Every row gives one point. The window is the flat piece filled in between its corners: a triangle in 3 columns, a solid with four corners in 4, and so on. A path goes straight from each point to the next, and from the last back to the first. List the points from which the path goes on through the window.

Window, 3 rows:
46 5 3

11 17 15

-67 -47 -27
Path:
(1): -74 -20 -46
(2): 17 32 -17
(3): 41 -25 40
(4): 8 -41 24
(5): 6 -9 -23
(6): 11 -1 -24
(7): 17 -41 17
(8): -19 -51 -12
(9): -32 1 -53
(10): 14 51 -23
(11): 18 -1 21
(12): -39 -58 4
(13): -60 -25 -41
(14): -50 -26 -47
(15): -62 -65 20
(16): -66 -58 1
Through the window after points: 2, 10, 12, 14

Window:
4 16 -33 -26

-27 -28 -15 -38

-34 21 -33 7

-8 63 98 47
Path:
(1): -18 93 10 -8
(2): -11 40 21 60
(3): -7 -20 6 8
(4): -44 6 5 -34
(5): -55 49 -22 -33
(6): -6 -10 -35 49
(7): 25 -44 -78 -12
(8): -29 -5 -55 -57
(9): -41 19 9 -38
(10): 3 -51 -9 0
(11): 26 1 16 55
(12): -26 70 23 12
(13): -41 48 -4 -17
(14): -11 -13 -25 41
(15): 25 -16 33 35
(16): -37 41 50 -32
Through the window after points: 5, 9, 13

Window:
87 -32 -37 13 -14 -13

-23 -30 -27 9 58 -36

37 -19 73 -18 1 -47

-22 -51 -44 -32 37 6

-57 -12 8 17 0 -55

-2 89 6 7 -32 41
Path:
(1): -2 -25 -27 -52 9 -76
(2): -21 30 -23 -45 26 -72
(3): -19 -32 6 48 14 17
(4): 32 6 66 18 -18 25
(5): 24 30 38 -8 -12 -39
(6): -14 31 -55 -28 -4 -18
(7): 13 -11 0 62 5 44
(8): 40 -63 24 16 0 18
(9): 29 -28 -22 -16 15 -76
(10): -15 -23 -28 -43 19 -73
(11): -40 -53 7 33 35 -27
(12): -15 -68 10 17 35 -32
Through the window after points: 2

Window:
-107 79 -34 -35 64 -21 30 -68 -52

9 18 62 -2 -3 38 8 40 3

-40 -47 59 -11 -29 -14 -5 -10 9

19 39 51 -2 -15 18 -44 -30 -35

29 14 9 -15 -59 1 -28 34 8

-9 63 -43 -87 76 70 -11 -78 -17

7 -4 28 -16 35 -37 -20 13 -26

30 45 -32 -25 64 35 71 -124 38

-23 -50 21 64 -19 5 -18 23 -11
Path:
(1): 12 21 -2 -3 3 -28 -61 -5 85
(2): -43 39 1 11 65 9 -29 -49 25
(3): -8 32 13 -39 29 11 36 -48 -48
(4): -6 -15 -9 -34 -10 10 41 -11 -43
(5): -31 15 17 10 51 4 -27 -27 51
(6): 3 30 -7 -20 26 -15 -44 -28 90
(7): 18 18 8 -17 5 15 24 -28 -22
(8): 0 -29 8 -32 18 -24 59 -16 -86
(9): 6 20 23 -8 35 -13 -33 -6 14
(10): -26 24 31 10 4 18 -41 -8 42
(11): -13 -10 1 -3 -13 11 24 -19 -60
(12): 36 0 -10 -49 23 12 58 -60 -42
(13): -20 29 8 -1 29 11 6 -55 35
(14): -33 64 -4 -31 36 4 -57 -22 54
(15): -20 27 -11 -24 -1 35 53 -50 -66
(16): 18 14 15 -27 -42 29 18 11 -52
Through the window after points: 6, 8, 12, 16

Window:
27 23 18 -61 -73 13 19 3 -39 3 -17

39 3 -24 -54 -19 1 -25 -3 44 6 -11

7 11 39 -33 34 -5 34 0 3 -13 -25

4 -40 25 -21 -43 -5 8 -71 -36 -27 -10

-19 -12 -10 -21 -58 23 4 85 2 -4 53

-15 -20 -14 -3 -15 52 5 28 -18 72 13

-34 46 -6 -4 -28 36 -94 -111 -51 -50 148

43 -22 -30 -29 71 64 -25 40 -17 -15 45

40 46 13 72 2 -47 5 -23 -40 -22 10

37 -43 47 12 21 32 -122 -3 22 34 -40

25 34 26 68 -48 55 8 -11 36 8 27
Path:
(1): 33 -12 41 7 -5 -18 -1 -47 -5 0 86
(2): -7 39 -18 3 -7 36 -40 -34 -42 -25 -45
(3): -12 28 -3 1 -23 40 -36 4 -10 -27 -56
(4): 28 -1 26 -3 -6 18 -20 -48 -9 3 38
(5): 96 1 50 -25 -35 -20 -32 -43 14 32 53
(6): -14 -14 -26 -18 6 39 -43 23 18 0 -38
(7): -15 14 -7 -28 -19 34 -32 4 5 -16 -17
(8): 51 -43 18 -35 -30 61 12 11 -7 67 84
(9): 46 7 27 9 -19 -31 19 -31 -16 3 35
(10): -15 13 -7 36 -12 24 -27 -2 -34 -30 -19
(11): -33 31 -29 16 -36 41 -61 -61 -37 -42 42
(12): 1 7 18 -14 -14 21 -47 -55 -27 -7 84
(13): 29 2 37 -36 -50 5 -23 -29 -26 6 68
(14): -10 42 -15 11 -25 41 -15 -27 -21 -25 6
(15): -30 5 -49 7 2 27 10 -58 -44 -26 -48
(16): 50 -31 95 -48 -44 -11 -6 13 11 17 51
Through the window after points: 5, 9, 11, 13, 15

Window, 12 rows:
-13 -45 15 -25 -45 36 -33 -15 -20 93 15 41

49 42 95 59 -4 -19 12 -24 -92 5 -29 18

-52 16 7 52 34 17 -53 -53 31 27 19 3

2 -20 -6 -70 -17 -33 -13 110 5 -5 -21 -71

-6 -33 83 -77 9 -51 -36 12 44 -19 8 22

-43 81 -65 53 24 -19 6 38 -12 -54 17 28

-33 -9 -17 15 22 30 -28 -36 16 -10 -33 51

3 12 24 0 32 -100 72 -35 -23 -64 -10 18

4 -57 62 66 -74 30 -11 15 20 6 10 10

55 -75 -7 -15 31 -74 -2 82 -6 -29 26 5

34 51 -3 -12 26 -9 13 12 17 -11 7 -8

-85 -28 -33 -7 55 56 12 -1 22 -3 41 30
Path:
(1): 35 -20 2 -49 -27 16 -60 -15 -38 20 68 -26
(2): -47 -10 56 44 9 -30 55 0 7 34 -71 86
(3): -74 56 12 57 4 -11 32 66 35 25 -50 25
(4): 5 -9 -32 3 26 0 -35 -27 -16 -44 36 23
(5): -4 17 4 -10 -3 -14 6 -40 -14 -25 12 -10
(6): -9 -1 27 39 65 -36 -8 56 48 25 -10 54
(7): -33 1 -20 0 25 -12 2 51 17 -2 -5 5
(8): -6 6 -6 -9 -12 11 -17 -11 -29 -36 28 3
(9): 8 -8 10 -17 -11 -31 -1 -14 -18 -51 12 -4
(10): -9 -4 34 8 13 -33 15 60 2 47 0 -3
(11): 6 42 36 50 25 -47 21 44 -6 26 -44 33
(12): 17 -37 35 -10 -5 5 -9 -47 -50 -41 40 -4
Through the window after points: 1, 3, 5, 7, 11

Window, 14 rows:
67 26 -54 52 -10 23 30 33 -28 -37 -18 22 56 36

-1 20 -60 -7 29 71 45 18 -20 25 88 -26 38 84

-41 3 -7 -29 34 43 17 -24 -32 -95 -11 8 -2 -20

-3 -29 -5 -10 13 -7 40 59 -17 39 38 38 -16 85

-23 -15 34 5 54 77 -2 31 45 3 -23 -86 -28 -38

-61 24 19 -21 -51 48 73 -69 25 20 46 80 -60 -24

10 21 14 31 3 27 -27 -32 37 -43 5 -3 -59 31

-25 -4 -15 -45 51 37 41 -19 21 -35 92 3 82 47

-17 45 -48 10 -4 18 37 -64 -12 41 -38 -85 24 15

3 5 -32 0 9 19 -3 -64 6 16 -34 53 -62 -19

61 -14 49 -68 36 33 -18 2 -12 -43 37 -45 -13 -11

9 72 -9 49 58 -3 12 7 31 -48 14 39 -64 13

-71 38 -22 -38 46 2 -61 101 -2 -83 -15 69 4 -12

-54 -12 -68 29 -32 5 17 10 -14 -25 -26 -8 -8 -81
Path:
(1): 22 -15 23 36 18 21 -18 -12 -33 -15 21 -7 8 -14
(2): 8 45 -65 -64 15 43 49 41 23 -41 5 -6 4 42
(3): -24 12 -36 -55 6 13 27 14 25 -17 -8 -23 -23 34
(4): -19 7 15 25 47 32 3 -16 -15 -12 41 28 -9 -7
(5): -54 -14 16 26 35 62 -28 24 -5 28 -2 35 10 -41
(6): 13 47 -28 -53 8 0 41 8 32 -85 2 -31 -46 32
(7): -36 54 -60 -63 2 31 82 46 76 -7 -13 2 -27 -9
(8): -21 -30 32 37 32 21 -43 -43 -56 -21 35 15 -18 12
(9): -6 46 29 50 53 10 -1 -4 -47 2 16 -5 19 39
(10): 10 2 -28 -21 26 21 -4 25 18 -40 3 3 -25 4
(11): 4 7 -16 -23 -7 27 29 1 7 -24 -1 27 -32 29
(12): -41 2 2 8 26 20 21 -5 -9 10 30 21 -12 3
Through the window after points: 1, 5, 11

Window:
-23 34 -18 31 -75 -41 -60 -20 -21 -10 -55 -13 -19 81

-104 -15 -8 -2 2 1 -51 -18 9 20 52 41 35 -77

2 2 9 36 -2 -78 -23 23 -1 -7 -67 -12 -85 43

-31 34 21 -29 -71 -53 -16 66 -2 23 -28 17 -16 59

-20 18 12 -6 -3 26 -12 -31 34 50 -2 -54 3 -47

-2 -14 9 -24 -65 -66 -16 0 52 -62 -50 8 -16 72

-10 1 -62 17 -33 -29 0 54 -2 -38 -23 -26 12 29

-61 -28 -4 78 28 98 106 -55 11 24 60 15 5 -13

-8 54 23 0 41 25 -43 -20 0 6 58 38 41 -45

-13 -37 -9 -33 -27 -35 -9 17 -42 -18 -102 12 10 78

-2 28 -44 -35 -71 -36 -9 -2 -15 -17 -55 47 -38 -2

21 -16 31 26 -28 -29 -33 -33 -20 53 72 -4 22 -66

-14 20 -34 -9 28 -45 -22 -51 24 80 65 9 19 -15

-51 -40 -9 10 32 87 72 -51 -32 -14 83 -54 -64 26
Path:
(1): -12 -23 -31 32 -22 1 -49 -7 23 39 27 23 -29 -23
(2): -2 -10 -21 -14 -29 -23 -35 18 24 11 -1 16 3 11
(3): -43 24 7 11 -18 -40 -35 -23 -29 -3 2 -13 -6 -16
(4): -52 22 -10 10 -10 -38 15 -8 7 6 17 -17 13 -28
(5): 43 -39 4 -30 -17 59 -59 7 3 2 4 55 -22 36
(6): 9 -3 -11 -3 1 6 -23 -30 35 28 49 12 -27 10
(7): -102 14 16 7 -24 -26 46 -15 -80 6 -74 -21 29 -24
(8): -41 33 28 -4 -28 -55 7 4 -9 -31 -22 -26 6 -2
(9): -5 -19 -16 2 -27 24 -20 -5 -4 27 1 10 -20 18
(10): -18 -21 -10 17 -12 29 16 -23 3 13 42 9 -41 22
(11): -83 31 -14 6 35 -7 22 -51 -29 8 7 -62 51 -17
(12): -67 54 36 2 11 -83 22 -48 19 -34 28 -45 26 35
(13): -2 -34 -17 10 -12 39 1 -8 -16 16 16 -2 -47 1
(14): -39 -39 -35 16 -14 20 -19 -20 49 72 23 27 -9 -14
(15): 41 73 73 -10 -23 -59 -10 -7 -79 -54 1 -89 33 -39
(16): -53 30 15 -27 -1 -36 31 -40 -35 -47 -18 -30 49 14
Through the window after points: 10, 12, 14
